Each row is a point. The window is the flat piece filled in between its corners: a triangle in 3 columns, a solid with four corners in 4, and so on. A path goes straight from each point to the next, and from the last back to the first. List the points from which the path goes on through the window.

Window (4 x 4)
[[ -6  -1  26 -23]
 [-32 -19  18  11]
 [-19 -10  60  22]
 [ 67  29 -53 -14]]
Path:
(1): [-21  50  15 -14]
(2): [-10  20  24   8]
(3): [-12 -53  27  -2]
(4): [ 37  -4 -11   0]
(5): [ 28  43 -22  -8]
(6): [-23  18  26   6]
(7): [ 35 -38  48  23]
(8): [ 43 -21  12 -18]
Through the window after points: 2, 4, 6

Window (6 x 6)
[[-56 -23  21 -45  47  21]
 [-18 -15 -49  13  19 -46]
 [ 35  15 -39 -18 -10 -15]
 [-12 -18  22 -22  -7  -5]
 [ 34  42 -33  42  -7  39]
 [-13 -60 -10 -41   3  -2]]
Path:
(1): [-56  18 -20 -12  -3   9]
(2): [-24  22 -26  -6 -37   1]
(3): [ 27 -10 -13 -22  10 -14]
(4): [ 61 -21 -44  -5  37 -34]
(5): [ 16  43 -37  -9 -53   8]
(6): [  4  25 -37  -7 -33  -5]
(7): [ 30 -21 -27 -22  38 -27]
(8): [ 36  32  -8  23  33 -11]
(9): [  4  -9 -49 -25 -32   1]
(10): [-33  30 -38 -33   9  -1]
(11): [ 20 -33  -4   2  21  18]
(12): [ 41 -25 -30  17   4 -28]
(13): [-44  18 -24 -34   6  -6]
(14): [-36 -46 -39 -59 -36  30]
(15): [-12 -41   2 -27  26  -8]
(16): [ 32 -53  -4   0  27   9]
Through the window after points: 2, 6, 8, 12, 14

Window (6 x 6)
[[-19 -17  12  43 -10 -27]
 [-18  -5  47 -10 -10 -36]
 [ -8  -3 -12 -12   4  -7]
 [-28 -14  19  46  53 -16]
 [117 -12 -22  -3   5  16]
 [-30 -41  30  -9   9  20]]
Path:
(1): [ 27 -57  21   5   8 -22]
(2): [ -5 -32  10   1   2 -46]
(3): [-13   8  42   4 -10 -10]
(4): [49  2 14 23  2 12]
(5): [ 51 -53 -20 -16  34 -17]
(6): [-16 -50  23  21  25 -31]
(7): [-54   3  22   6   1   6]
(8): [-22  33  49   3  -7   1]
(9): [-42 -72  10  25  25 -32]
(10): [ -1 -55 -16 -24  -1 -23]
(11): [18 19 58 15  4  5]
(12): [-19  21  30 -13  -6  -1]
Through the window after points: 2, 10, 12

Window (8 x 8)
[[ -23  -35   25  -13   52 -110   -6  -31]
 [  -6  -48   16   39  -68   31  -25  -50]
 [ -56  -16   -3    4    7  -19   -8   -9]
 [  23  -35  -13   -6   13   27   -7    1]
 [  23    4   16  -26    4    6    5   11]
 [ -53   20  -73   14  -41   12    9  -47]
 [  13  -24    4   17  -10   20   47   10]
 [ -11  -33   -3  -28  -18   18   41  -12]]
Path:
(1): [-21 -20 -26   9 -77   5   0 -23]
(2): [-35 -57 -37 -10 -44 -28 -37   8]
(3): [  9  -4  23  31   8  27  14 -40]
(4): [-48   5  -4  13  25  11  12 -58]
(5): [  9 -31 -18  -7 -44 -16   7  22]
(6): [  9 -47 -23  -7  -4  17  -1   4]
(7): [ 14 -13   7  -3  14  22   6 -13]
(8): [-23 -14 -19  24 -20  21  -4 -44]
Through the window after points: 4, 6, 8
